Each row of a before or after table is a point. The points were changed in one or more steps. Then noise was added and the rows were shuffled. The steps act on columns, c1 being the first. Write out the steps. A step turns or swaps two columns, mirrors them in a line or flattens them onto one, adds a multiple of one to another, or multiplies or shifts one. Angles are multiples of 10 degrees, from the lower column toward the higher: turns from -170 to 170, lines from 10 to 170 but not 90. Use the fewest steps. Two steps may share a column if one is a turn and the other turns, adds or multiplies; they go together, in the order done. Otherwise the lowest column goes first.

Before:
-16 -32 -64

2 39 18

14 -16 11

26 -43 -54

-14 -43 -53

-6 -21 -17

22 55 -10

1 76 9

14 -55 -15
After:
1 -32 -19

45 -68 -42

24 90 -2

-7 62 18

-4 123 5

7 -68 -52

12 -27 14

6 -48 -65

18 -89 -11
Steps: turn c1 and c3 by 20 degrees; multiply c2 by 1.6

Before, 12 rows:
38 3 15 -25 -49 -57 31 0

5 15 45 12 -28 -31 -37 -68

-10 -27 -49 -82 53 16 -6 92

-18 42 -60 40 22 -21 1 36

40 30 50 -45 -4 -10 -7 -51

-33 -43 -46 -37 8 -3 -12 44

60 -7 47 38 -14 -36 34 -54

-68 32 -55 9 -35 32 54 88

14 10 -72 36 -18 42 13 1

-63 23 94 41 22 52 -49 77

53 1 24 20 -41 -15 -44 -16

-69 -27 -7 -15 35 32 2 60
After, 12 rows:
37 36 -19 -28 39 -34 25 25

43 -26 -61 6 39 -55 -23 36

-13 -20 46 35 24 -43 37 -53

5 25 -78 -18 25 -49 29 32

30 -11 -59 -25 -37 -30 28 40

-23 28 50 -15 -33 -22 -31 -40

-50 10 60 24 -34 12 -25 2

29 -28 -4 -56 3 -74 -7 15

-9 21 101 4 -98 -3 -19 -32

-49 -61 95 -27 24 12 -1 -39

-47 33 58 38 23 30 43 107

11 -16 15 1 40 22 3 -71
Steps: multiply c1 by 0.7; turn c2 and c7 by 120 degrees; mirror c3 and c8 in the line at 50 degrees; mirror c4 and c5 in the line at 30 degrees; shift c6 by -20

Before:
-58 44 -63 -32 57 66 -30 -26 -32 9 5 -49

61 89 43 16 -42 -35 -49 23 -27 10 32 87

24 59 -90 -7 55 -24 4 -57 -95 16 -51 51

-8 -2 40 -59 65 -40 -13 -9 -22 27 38 0

-20 -3 25 -9 -26 -67 12 52 91 -3 -13 42

68 -25 -18 -28 10 20 -11 35 -19 28 -1 3

28 1 47 56 21 44 -83 41 32 -42 72 -1

-16 38 66 -41 -6 11 -20 -2 8 -38 -21 15
After (8 x 12):
30 -48 15 -48 -6 47 96 -57 -23 8 75 -1

-63 6 -72 50 45 67 7 -13 54 6 5 -49

61 -2 21 -29 -42 -39 59 8 87 38 37 88

-9 29 27 76 32 -46 30 -25 14 -6 35 -1

-17 -24 24 -2 -66 -69 -3 -10 -59 59 -15 42

67 38 -24 31 -31 20 2 -18 -11 -22 -4 1

24 28 -82 24 79 -25 -39 -1 102 -26 -48 46

-20 -46 51 35 -11 13 41 9 22 14 -19 13
Steps: turn c2 and c9 by 130 degrees; turn c2 and c10 by -70 degrees; mirror c3 and c7 in the line at 10 degrees; turn c4 and c5 by -160 degrees; turn c5 and c8 by 130 degrees
